Every row gives one point. A path goes straight from each point to the next, and from the last back to the first. The post is the endless flat space through its rows: a point in 2 columns, a line in 3, a plane in 4, and so on, so that a path can go around it. Count how often the path circles the post. Going back the other way cancels.

Post:
[[-0.1  0.5 -3.7]
 [-0.2 -0.5  3.1]]
Path:
[[  1.4  -0.1 -10.1]
 [  2.5   0.9  -2.3]
 [  0.1   0.9   8.9]
 [ -2.2   3.1  -2.1]
 [ -1.8  -2.6   0.4]
 [  0.5  -1.5  -3.5]
 [  0.9  -0.3   4.6]
 [  0.4   2.9  -3.6]
 [ -2.9   1.9   9.5]
 [ -1.9  -1.2  -3.3]
 [  0.4  -4.3  -1.8]
 [  2.2  -1.1   1.0]
 [  1.3   2.3  -1.5]
 [ -2.0   4.0  -3.1]
 [ -3.6   1.5  -5.2]
 [ -2.3  -4.1   1.9]
 [  1.6  -2.0  -6.7]
 [  1.1   1.0  -2.8]
 [  1.8   1.4   4.3]
 [  2.8  -0.2   3.2]
 [  2.1   3.4  -5.4]
 [ -1.0   3.9  -7.8]
 [ -1.5  -0.3  -0.5]
 [ -0.3   0.0 -12.6]
 [  2.2  -2.8  -0.2]
 [  2.3   1.8   4.8]
 [ -0.5   2.5  -2.0]
 [ -1.6  -0.7   4.0]
 [ -0.8  -3.9  -2.6]]
Times around: 5

Post, 3 rows:
[[ 1.9 -2.1 -3.0 -2.1]
 [ 0.4 -0.8 -2.1  0.5]
 [-3.2  2.9  7.2  0.5]]
Path, 30 rows:
[[-2.5 -3.4  1.1 -1.4]
 [-1.8 -1.0 -3.9  1.5]
 [-2.0  3.8  4.4 -0.3]
 [-1.1  3.9  6.6  2.1]
 [ 4.4 -1.6  0.1 -0.6]
 [ 2.6 -2.7 -0.3 -0.9]
 [-4.3  1.2  2.6  3.7]
 [-4.6  1.2  2.6 -2.0]
 [-0.3  2.0  4.5 -3.0]
 [ 0.9  2.5  0.7  3.1]
 [ 5.1 -2.8 -5.1 -3.6]
 [ 1.5  0.3  5.1  4.5]
 [ 0.4 -6.2  1.5 -5.1]
 [-7.4  2.7  4.3 -0.1]
 [-4.1  4.3  6.0 -0.9]
 [ 5.6 -1.7 -9.1 -1.8]
 [ 2.9  2.3 -4.3 -3.9]
 [ 5.1 -0.5  4.6 -5.2]
 [ 4.1 -4.5 -4.5 -2.1]
 [-0.5 -8.0 -5.4 -4.5]
 [-3.7 -0.9 -3.1 -3.9]
 [-0.4  2.9  3.3 -4.5]
 [ 0.0  2.2  0.4  4.5]
 [ 4.9  0.3 -0.7  1.2]
 [ 1.7 -2.7  1.0 -2.8]
 [-5.7  0.0  7.4 -1.6]
 [-2.8 -0.4 -0.4 -1.6]
 [-0.2  3.1 -4.0 -1.8]
 [ 3.6  1.5  2.9 -0.6]
 [-0.6  0.5  2.8  2.9]]
Times around: 5

Post, 7 rows:
[[-0.1  2.3 -5.9 -0.5  0.7 -1.8  0.1 -4.4]
 [-4.0 -0.2  4.9  1.6 -0.5  1.5 -0.1  4.0]
 [-1.4  0.4 -4.2 -3.6  0.6 -0.8 -3.2 -3.0]
 [-0.3 -0.5  4.3  4.2  4.2  2.7 -1.1  3.8]
 [ 1.7  1.3 -1.5 -0.7  3.2 -0.4  3.4 -3.0]
 [ 2.9  1.1 -4.4 -2.1  1.6 -2.3  3.3  0.1]
 [-0.5  0.9  1.3 -1.5 -4.6  3.7 -2.2  2.4]]
Path (27 x 8):
[[ -0.9  -2.0  -2.4  -1.8   1.6  -1.4  -3.4  -6.3]
 [ -3.4   1.5  -2.3  -1.6   2.4  -4.7   3.2  -6.3]
 [  2.0   3.5  -3.8  -5.1  -0.9  -2.6   0.9  -0.8]
 [  1.4   2.0  -8.7  -0.5   0.0  -2.7  -0.1   1.7]
 [  2.1   2.7   0.6  -0.7  -0.5   8.0  -3.2   0.3]
 [  1.3  -0.4   1.0  -4.1   5.0  -1.3  -0.5   0.5]
 [  1.7   1.4  -1.8   2.6   1.0   0.5  -1.8  -1.5]
 [ -0.7   0.8   2.3   9.0   3.5  -1.2   6.0   2.9]
 [  2.9   1.5  -7.6  -3.9  -0.7   2.7   1.7  -1.3]
 [ -3.2   2.7  -2.9   1.1   3.2  -2.5   2.2  -2.5]
 [  2.1   4.5  -0.2   7.2   2.7   1.6   1.3  -3.2]
 [ -5.8   2.0   6.6   1.3   0.0  -3.3   6.5   3.7]
 [  0.5   2.9  -0.7   2.9   3.9   8.3 -11.4  -2.6]
 [ -1.8  -0.5  -3.2  -5.3   0.9  -5.8   7.5   2.3]
 [  1.1   0.3   0.4   6.2  -4.6   5.3  -0.8   1.1]
 [  0.2   1.8  -4.3  -1.5  -0.5  -1.5  -1.9  -5.0]
 [ -0.1   1.7  -6.7  -4.7   5.0  -5.8   0.9  -6.7]
 [ -2.3   1.4   4.1   1.0   5.4   2.8   1.5   0.3]
 [ -3.4   1.3   1.7   2.5   1.8   1.5   3.9  -3.1]
 [  2.3   0.8   3.5   3.8  -2.3   5.8   1.8   5.7]
 [ -0.1   3.1   2.2   0.2  -0.1   5.6   1.9   3.0]
 [ -1.9   2.4  -4.0   1.2  -1.5  -3.9  13.5  -0.9]
 [  3.3  -1.4  -9.8  -5.6  -1.1  -4.5   0.2  -4.9]
 [  1.8  -0.1  -1.0   0.2  -0.5  -2.9  -1.8  -0.2]
 [ -4.0   3.1  -2.0   5.7   1.0   0.0  -4.6  -1.8]
 [ -1.9   1.1  -2.5  -0.1   4.6  -1.3  -4.9  -2.9]
 [  1.1  -0.3   5.3   4.8   1.1   0.0   0.2   4.3]]
Times around: 1
